Each wall is flat, endless, passes through zero and stands at right angles to its row. A trip goes straight from one point to another. Which walls does it cross, in order?
In the rows, 128 means zero.

Walls:
(1): [ 88 167 184]
(2): [153 109  95]
(3): [102 110 140]
(4): [131 108  89]
(5): [177 148 145]
(6): [ 96 132 146]
Trips:
[110 118 128] to [ 61 130 180] => 4
[104 156 181] to [ 52 137  98] => 5, 4
[109  67 187] to [141  87 175] => 5

Walls:
(1): [100  79 159  79 103 166]
(2): [130 149 131 107  53 196]
(3): [120 107 116 148 187 150]
(4): [140 105 151  90 133 222]
Trips:
[133 145 116 128 104 139] to [ 97 103  49 144 109 119] => 4, 3, 2
[155  98  66  47 214 117] to [ 83 178 151 114 109 163] => 2, 3
[ 71 127 185 155 107  65] to [ 59  60  99 107 106 106] => 3
[133 118 109  99 154 129] to [ 95  91  77 118 162 112] => 4
[108 149 121 120  93 153] to [ 85  85 173 131  51 119] => none
[118  99 146 143  95 129] to [100 132  80 101  82 170] => none
[150 143 181  95  64  80] to [107  79  88 124 107 124] => 3
[ 87  69 157 132 130  85] to [ 70 108 125 123 139 142] => 4
[136  77 103 174  75 192] to [198 136 103 100 145 151] => 1
[135 154 148 133  98 126] to [122 137  41 118 104  90] => 2
[132 120 131 119 133 157] to [143 182  60 113 159 127] => 1, 2, 4

Walls:
(1): [101 153 162 120 137 181  95 111 138]
(2): [ 98 178  88 128 138 108 117 178 129]
(3): [ 98 121 150 112 100 146  98  73 174]
(4): [173 109 111  91 111 156 145 144 174]
(5): [ 82 140 119 133 126  87  82 134 132]
Trips:
[176 172 154 159 192 178 145  97 138] to [126 202  82 103 152 211 137 168 125] => 2
[148 184 119 109 109 118 120 169 117] to [ 58 159  26 186 143 121 154 116  74] => 4
[166 113 103 120 110 118  85  92 101] to [117 126 125 138 166 159 130  88 186] => 1, 5
[129 162 171  87 157 198 149 152 168] to [102  90 188 143  97 118 130  92  96] => 4, 5
[ 70 111 168 178 168 123 113 104  99] to [115  85 171 160 116  91  59 144 140] => none
[102  76  88 124 116  90 161  82  91] to [155 133 102 104 132 111 152 185 105] => 5, 2, 4
[134 201 150 101 178 166 113 149 124] to [104 107 157 221 106 168 127  63 153] => 3, 2
[ 74 125 100 128 127 153 115 166 112] to [ 90 130 111 153 103 139 117 198  77] => 1
[116 147 112 130 122 168 161 141  65] to [ 90 121 122 105 137 100 116  66 154] => 3, 5, 2

Walls:
(1): [186  78 116  96 116 121 134  93 154 172  56]
(2): [139  81 166 127 103  73 110  97 154 118 132]
(3): [ 81 113 130 133 124  97  45 114  66  71 110]
(4): [111 167 123  71 173 148 124 168 148 154 112]
Trips:
[132 151 166 122 191 118 137 121 136 152 106] to [ 42 133  99 138  74 155 152 183  85 200 102] => 1
[141 118 166  88 110 185 158  96 111 113 133] to [151 112 182 145 168 125  99 102  79 105 102] => 2, 3
[ 95 136 107  47 101 139 125 121 165  72  83] to [132 109  50 110 104 114 155 122 120 157 110] => 2, 3, 4

Walls:
(1): [129 124 143 100  87 134  98 110 167 133 149 121 100 126]
(2): [135 137  24 121 127 152 106  74 142 204  88 165 103 123]
(3): [136  81 157 146 103 106 151 122 117 170 108 141 114 162]
(4): [150 129 139 122  99  76  69 157  92 205 129 119 109 142]
Trips:
[124 166  93 168 160  75 147 154 145 177  57 212  95  79] to [122 147 151 146 105  80 193  66 103 101 104 165 101 170] => 4, 2
[102 152 143 209 165 197 155 119 105 154 136 105 121 201] to [124 125 110 164 127  89  99 185  92 100 170 133 154 211] => 4
[119  45  93  94  97  57 139 119 139 190 146  84 153 190] to [143 132 104  97 151 197 190  91 130 123 123 108  82  85] => 4, 3
[148  98  83  60  77 149 117 128 118 149 105 136 130 145] to [ 57 157  75  80 104  87 118  39 191  92  79 199 168 100] => 3, 4

Walls:
(1): [207  72  64 145  95 123 117  91 134 100  97 128  83 116 183  69 102 133
 168 103]
(2): [ 80 190 121  84 160  91 171 171 134 224 165 157 159 142 126 148  79 114
  89  89]
(3): [124  84 113 152 140 161  78 118 140 118  70 116 132  68 134 155 132 212
 158 178]
(4): [ 94 105 114 170  71  90 139  87 177 104  72 100 133 165 172  91  74 172
 167  99]
(5): [145 150 108 110 121 153  84 139 140 132 148 127  52  54 124 101 123 166
 197 137]
(6): [135 138 129  95 158 142 159 141 113 150  94  80 158 219 137 152  83 132
  93 132]
(7): [176 207 105 145 189 173 154 146 105  77 108  99 218 131 140 190 153 179
  90 126]
(8): [129  85 178  86 144 166 141 115 140 157 138  98 112 127 126 171 153  86
 162 155]
(9): [113 182 158 140 116 157 114 104 197  71  63  72 137  82 139 144 193 113
 230  94]
(10): [121  95 127  99  79 110 121 150 140 129 161  53 150  94 112 133 193 114
 188  75]
(11): [118 165 120  63  88 148 144 190  67 127 132 146  60 134 126 137 151 181
 144 153]
Trips:
[133 215 138  93 119 198  98 123 133 158  91 150 114 143  89  92 142 117
 163 178] to [ 56 155 100 187  86 147 206 125 132 147 138  91 121 119  82 159 151 133
 146  75] => 2, 3, 6, 10, 4, 8, 5
[ 85  95 178 150 121 104 138 178 126 135 153  83 137 190 137 194  93  41
 111 190] to [146 179 179 137 173 159 166 135  81 152 116 108  77 197 177 127 177  68
 186 142] => 11, 9, 7, 2
[150 103 142  58 144 136 146  79 120 126 101 112  81 114 109 172 133 114
 130 108] to [ 93 126 175 167 126 106 120 114  87  78 111  72 117 127 117  86 107 150
 159  84] => 4, 11, 6, 8

Walls:
(1): [ 92  91 119  90 151 100 135  95 145  95 151 105  99 113  94 151 154 134
  68 134 163 154 145 161  98 119  89 147  80 138 181 140]
(2): [183 109  72 105 133 116 162 103 201 117 133  75  75 140 111 172 133  93
 165 157 136 190  83 129 102 139  56 142 169 157 120 115]
(3): [182 121  83  86  87 168  74 167 180  68 141 117 193 153 148 101 171 146
 110  96 159 212 165 161 122  51 150 120 150 122 176 115]
(4): [ 64 141 123 122 100  96 154 197 143 111 147  86 227 195 133  84 127 131
 129 156 184 159  94 124 112 144 166  93 125 106 123  88]
(5): [172 103 119 161 184 137 158 170  90  98 194 203 119  90 111 225 205 133
  92 122 116 136  63 103 112 160 173 128 151 153 126  92]
(6): [195 181 137 129 121 152 112 100 117 136 172 119 115 127 145  47 110  72
 112 113 163 135  59 133 161 124 126 103 151 172  39 175]
(7): [ 48 163 138 109  97 191 204 146 174 175 149 114  94 159  75 135  88 146
  65  87 137  82 122 134 127 195 121 165  89 130 125 137]
Trips:
[125 120 160  74 122 139 177 167 105 184 173  99 195 100  87 125 165 174
 103  80  97  61 127 105 135  96  96 127 115 122 148 137] to [162  95 125 130 102 105 178 115  88 160  90 184 120 147 166  98 120 118
  85 153 116  98 158 136 101 180 120 175 185 149  93 128] => 1, 4, 6
[174 142 113 112  68 110 133 139 118 122 107 182  56 162 115 115 173 137
  81  82 150 100 165  74 110 116  80  71 158 114  86 135] to [133 142 176 124 130 113 175 112 149 100 111 216 168 109 134 121 161 146
 112 109 114 114 160 123 133 116 141  85 147 175 127 178] => 2, 7
[152 156  94 177 137 159 106  94 106 113 133 110  80 135 151  73 120 153
 108  91 105 184 103 128 127 140  90  62 127 151 126 219] to [139 121 142 138  83 120 113 191 128 217 199 157 157 109  99  69 101  84
 180 112 110 119  88 160 137 131  71 153 130 149 102 139] => 3, 7, 4
[194  82 128 155 128 150 193 173 169 150 109 129 154 192  91 119 108 108
 193 152 153 210 131 174 139 124 129 141 135 131 183 154] to [ 53 113  23 159 127 133 209 143 181 148 115 133 110 137 130  64  99  97
 186 119 170 143 119 102 100 115 176 105  79 122  99  98] => 7, 3
[ 91 147 117  96 134 120 143 167 119 130 155 199 154 116 132 111 102 102
  40 122 171 110 102 105 143  83 120 143 130 161  35 148] to [123  88 172 182  98 125 138 144 105 144 153 179 110 113  95 107 115 130
 132 204 155 106 106 159 135 117 153 140 143 112 168 113] => 6, 7
[182 101 169 126 140 145 142  81 135 180  61 166 137 108 113 117  93 121
 144 192 185 116 118 168 100  82  81 115 193 156 117 140] to [130  50 200 172  97 112 112 142 127 121 119 238 146 104 136 143 151 121
  92 115 145 133  85 200 169 124 139 133  90 122  90 144] => 5, 2, 1
